Rows are points. Each copy is the shape, with its points in the same order, turned, moved and blurred by noise. Some copies are also mirrored. Which?

Shape (6 x 2):
[1.0 -1.3]
[10.6 1.4]
[0.2 -3.6]
[-0.3 1.0]
[-8.0 -1.7]
[-3.7 -0.7]
Copy 1 (6 x 2):
[3.8 1.2]
[7.2 10.4]
[4.9 -0.3]
[0.8 1.5]
[-2.0 -6.7]
[0.2 -2.6]
Copy 1 is: only turned
Copy 2 (6 x 2):
[-1.2 -1.8]
[6.5 -8.2]
[-3.2 -2.2]
[0.2 0.3]
[-6.5 5.7]
[-3.6 2.0]
Copy 2 is: only turned

Shape (8 x 4):
[0.2 1.3 3.4 -1.7]
[6.9 -5.5 -2.8 3.3]
[-4.8 -3.8 8.0 -2.9]
[-1.0 0.4 -2.1 -3.0]
[1.8 -3.2 -4.4 -4.1]
[-2.9 3.2 -2.6 2.1]
[-4.3 -5.0 -6.1 -7.1]
[8.7 -4.9 -3.0 -2.7]
Copy 1 (8 x 4):
[1.2 -0.3 4.0 -2.5]
[-0.4 -3.7 -5.1 7.2]
[1.6 -5.9 9.8 -1.1]
[-4.2 0.0 1.6 -2.5]
[-5.9 -3.7 -1.7 -1.1]
[-4.8 3.5 3.4 0.2]
[-10.7 -5.4 1.3 -3.5]
[-1.1 -5.0 -6.3 -0.3]
Copy 1 is: only turned
Copy 2 (8 x 4):
[2.9 -2.1 0.3 -2.9]
[3.0 6.7 -5.8 3.8]
[3.1 0.0 -0.2 -10.9]
[3.2 -3.9 -5.1 -1.5]
[5.8 -1.1 -8.4 0.0]
[-2.6 -4.3 -3.7 -0.2]
[5.1 -4.1 -12.6 -4.9]
[8.8 4.1 -6.2 3.7]
Copy 2 is: mirrored
Copy 3 (8 x 4):
[4.7 -1.2 2.9 -0.3]
[0.2 7.4 -5.3 1.7]
[2.0 -2.4 8.3 6.5]
[0.6 -1.9 -1.3 -1.9]
[-1.1 -2.2 -4.8 0.7]
[-0.8 0.4 2.3 -6.4]
[-5.4 -7.6 -3.3 0.3]
[2.8 3.0 -9.2 3.6]
Copy 3 is: only turned
Copy 4 (8 x 4):
[1.8 2.3 2.3 -3.5]
[-0.5 1.2 1.1 7.3]
[10.6 -3.1 1.7 -7.1]
[-0.5 -2.8 -1.1 -3.7]
[-2.5 -4.9 0.8 -0.4]
[-1.1 1.5 -4.1 -3.9]
[-0.3 -10.8 -3.1 -1.8]
[-2.2 -3.1 5.9 4.8]
Copy 4 is: mirrored

Shape (13 x 8):
[4.8 5.3 -7.3 5.1 5.2 -4.0 0.5 1.0]
[-6.6 -4.7 3.5 2.7 -0.1 5.1 -1.8 -8.9]
[-6.5 1.0 -1.5 5.2 -5.1 5.0 4.1 2.7]
[5.0 -1.8 1.1 -5.4 2.1 0.1 0.5 1.8]
[0.4 -4.4 3.6 -3.7 6.8 -3.6 9.2 -9.2]
[-2.2 -1.1 -6.5 3.6 -2.8 8.1 -4.1 0.8]
[-5.4 1.2 2.8 -3.9 5.8 0.8 3.1 4.7]
[6.8 -1.1 2.0 -2.4 -5.8 -6.0 -2.5 4.1]
[-1.5 2.8 0.5 4.2 0.5 -1.6 -1.0 -4.2]
[-0.6 2.5 -7.8 -2.8 -4.5 5.1 6.5 3.5]
[3.1 0.9 4.0 3.9 -1.9 3.5 2.2 -2.9]
[1.8 -5.0 -7.6 3.9 1.4 1.3 -3.8 3.2]
[-6.7 6.3 -6.8 2.7 6.4 -3.5 1.0 3.6]
Copy 1 (13 x 8):
[0.7 -7.5 3.7 -3.5 -5.0 -8.0 3.6 -2.0]
[1.7 5.4 -2.5 -3.9 3.1 0.9 -3.6 11.4]
[-4.6 8.5 3.7 -1.7 0.7 -0.5 4.6 1.8]
[2.4 -3.6 -0.9 1.4 7.0 -3.3 -2.2 -3.5]
[10.1 -1.8 -6.8 8.1 0.1 -2.1 -0.6 5.7]
[-1.9 5.2 6.7 -8.2 4.4 -5.6 -0.6 2.2]
[-2.3 -3.2 2.6 6.0 6.9 0.3 3.7 3.7]
[-0.5 -3.3 -1.5 -2.4 2.0 2.1 -4.6 -10.1]
[-1.5 -1.4 -0.8 -2.6 -3.2 -1.9 -1.3 4.1]
[-0.9 6.6 7.1 3.2 2.1 -7.4 1.6 -4.3]
[-1.9 2.8 -6.2 -2.6 1.0 -4.1 0.0 0.8]
[4.0 -1.4 6.1 -8.9 3.7 -3.4 2.1 -1.4]
[-2.5 -5.8 9.9 1.5 -3.3 -2.8 5.4 4.5]
Copy 1 is: mirrored
Copy 2 (13 x 8):
[1.1 0.5 -1.5 5.3 -2.0 0.5 4.2 -10.3]
[-5.5 2.4 -4.4 3.6 0.8 5.7 -3.9 10.0]
[4.9 5.6 3.7 4.7 -1.6 -0.9 -4.9 4.6]
[-1.5 -3.8 3.3 -4.6 2.7 3.2 3.1 -1.5]
[-15.8 -1.1 3.5 -1.1 -3.3 3.2 -0.2 0.1]
[7.1 -0.6 -0.5 7.6 3.9 4.1 -1.7 3.7]
[-3.3 5.1 4.0 -3.8 6.2 -0.6 -3.7 -2.2]
[3.8 -5.7 -0.1 -7.1 -2.9 -2.9 5.4 0.3]
[-1.6 2.4 -4.9 1.9 -2.9 2.0 -1.0 -0.3]
[5.5 -2.7 9.4 3.8 -0.7 1.3 -5.3 -1.8]
[0.3 2.9 0.8 -0.4 -4.8 6.2 1.8 3.2]
[3.4 -2.8 -0.1 7.4 4.7 -0.4 5.3 0.1]
[0.2 5.0 -1.2 5.5 3.5 -4.2 -4.5 -9.0]
Copy 2 is: mirrored
Copy 3 (13 x 8):
[-0.8 -4.7 5.6 -0.1 8.6 -8.3 0.1 0.6]
[-1.6 1.7 -2.0 -10.1 -5.1 5.7 -5.8 0.1]
[-11.2 2.2 1.4 -5.7 2.3 0.9 3.4 -2.4]
[2.0 2.2 -2.0 4.7 2.1 2.2 1.0 -2.2]
[4.0 10.7 -2.9 0.9 -0.8 -5.4 -6.9 1.2]
[-5.4 -4.1 2.8 -4.8 6.2 7.8 0.9 -0.5]
[-5.4 1.5 -1.6 4.4 -0.7 0.7 -3.3 -7.8]
[3.7 2.4 2.1 3.4 -0.4 -0.4 11.6 -1.7]
[-1.7 -3.5 1.1 -3.9 -2.4 -2.1 1.1 1.7]
[-9.4 4.6 4.0 1.3 8.6 4.0 3.6 2.3]
[-2.6 0.0 -5.0 -3.5 0.9 -0.5 3.5 3.6]
[1.3 -3.0 5.0 -4.5 8.5 2.4 2.9 -4.6]
[-7.6 -3.7 9.3 1.7 2.3 -6.1 -4.6 -5.1]
Copy 3 is: only turned
